Each wall is flat, endless, passes through zero and stands at right angles to its row. A trip goes straight from one point to another. List the walls that it crosses, first one first.
(in the rows, 128 means zero)

Walls:
(1): [118  95]
(2): [134 157]
(3): [149  68]
(4): [161 119]
(5): [ 94 142]
(6): [ 91 148]
(7): [103  90]
(8): [178 144]
Trips:
[151 150] to [138 138] -> none
[ 94 119] to [ 84 134] -> none
[145  67] to [159 141] -> 8, 7, 1, 2, 3
[131 124] to [101  94] -> 8, 4, 5, 6
[149 134] to [132 151] -> 3, 6, 5, 4
[156 124] to [126 103] -> 2, 1, 7, 8

Walls:
(1): [130 111 131 183 110 173 156 126]
(2): [124 112 108 112 113 159 183 127]
(3): [130 125 106 118 156 128  99 123]
(4): [120 140 149  88 112 166 111 141]
(5): [ 59 109 102 177 125  84 121 130]
(6): [118 138  70 154 154 128 137 135]
(7): [134 136  99 128 106 167 150 191]
(8): [138 124 112  78 122  64 150 103]
(9): [ 97 103 118 125 157 139 168 110]
Trips:
[ 83  86 107 113 148 142 154 107] to [144 125 125 183 155 118 178 133] -> 3, 8, 7
[122  99  87 164  95  79 172 145] to [118 141 107 201 159  86 153 137] -> 2, 7, 8
[ 91 135 123  99 113 114 145 105] to [129 152 145 127 126  96 142 130] -> 4, 2, 9

Walls:
(1): [ 72 163 159  81 152 144 148 156 126 115 148 165  68 130 161 143 145 147]
(2): [120 130 158 151 124 131 106 147  91 138  76 119 112 100 147 116 134  73]
(3): [162 136  90 178  96 133 110  90  93 139 170 120 136 147  96 136 101  75]
(4): [156 117 113 130  98 147 149 131 178 135 129 118 160  74 116 105 140 121]
(5): [153 119 130 126 125 175 142 153 169 132 108 123  83 167 111 159  86 178]
(6): [103  77 128 142 158 114  95 130 118 104  96  89 132 179 163 111 156 136]
(7): [116 128 109 109 113 121 157 138  92  81 110 123 144 111 126 127 124 117]
(8): [144 124 108 147 135 134 120 136 133 110 120 111 140 138 101 200 140 122]
(9): [165 139 131 123 118 137 152 127 100 111 131  96 167 172 155 112 154 154]
Trips:
[101 149 133 113  82 115 116 101 133 134 136 159 110 117  77  86 131 146] to [121 155 139 112 156  90 149 105 107 118 165 132 137  98 110  98 111  91] -> 7, 2, 4
[118 122 112 108 126 151  72  77 125 139 145 112 122 107 144 139 143 136] to [ 96 176 135 118 125 178 122 120 131 115 172  88 144 134 163 134 120 111] -> 1, 8, 9, 6, 7
[120 153  96 127 109 144  87 185 143 171 127 151 133 103 127 164 159 121] to [139 130  98 140 146 146 115  94 197 104 146 146 131  96 107 134 167 142] -> 2, 1
[105  98 107 144 149  97 125  87 138 141 144 123 109 147 163 127 123 145] to [149 122 115 154 122 134 122 193 204  83 153 134 120 106 149 142 137 163] -> 3, 5, 8, 4, 6
[148 133 135 136 139 125  85  99 122  89  89 120 139 137 169 133 131 161] to [ 81  93 144 162 195  57 124 143 124 127 124 151 130 121  99 154  89 132] -> 5, 7, 9, 1
[ 96 121 172 101  90 112 118 118 153 120 141 107 117 139  83 113 171 142] to [117 137 110 139 149 114 115 164 122 131 118  73 149 149 201 167 136 125] -> 9, 4, 8, 2, 7
[144 112  89 104 133 135 133 151 125  93 166  92 143 128 131 124 158 126] to [140 112  87 169 103 138  45 119 119 136 172 185 160 131 131 160 130 139] -> 7, 9, 6, 4
[149 126 132 158 123 170  85 207  99 159 163 101 126  98 134 123 117  86] to [ 94 144 148 146 116 151 156 110 158 182 123 203 145  94 158 141 105 151] -> 8, 1, 5, 3, 2
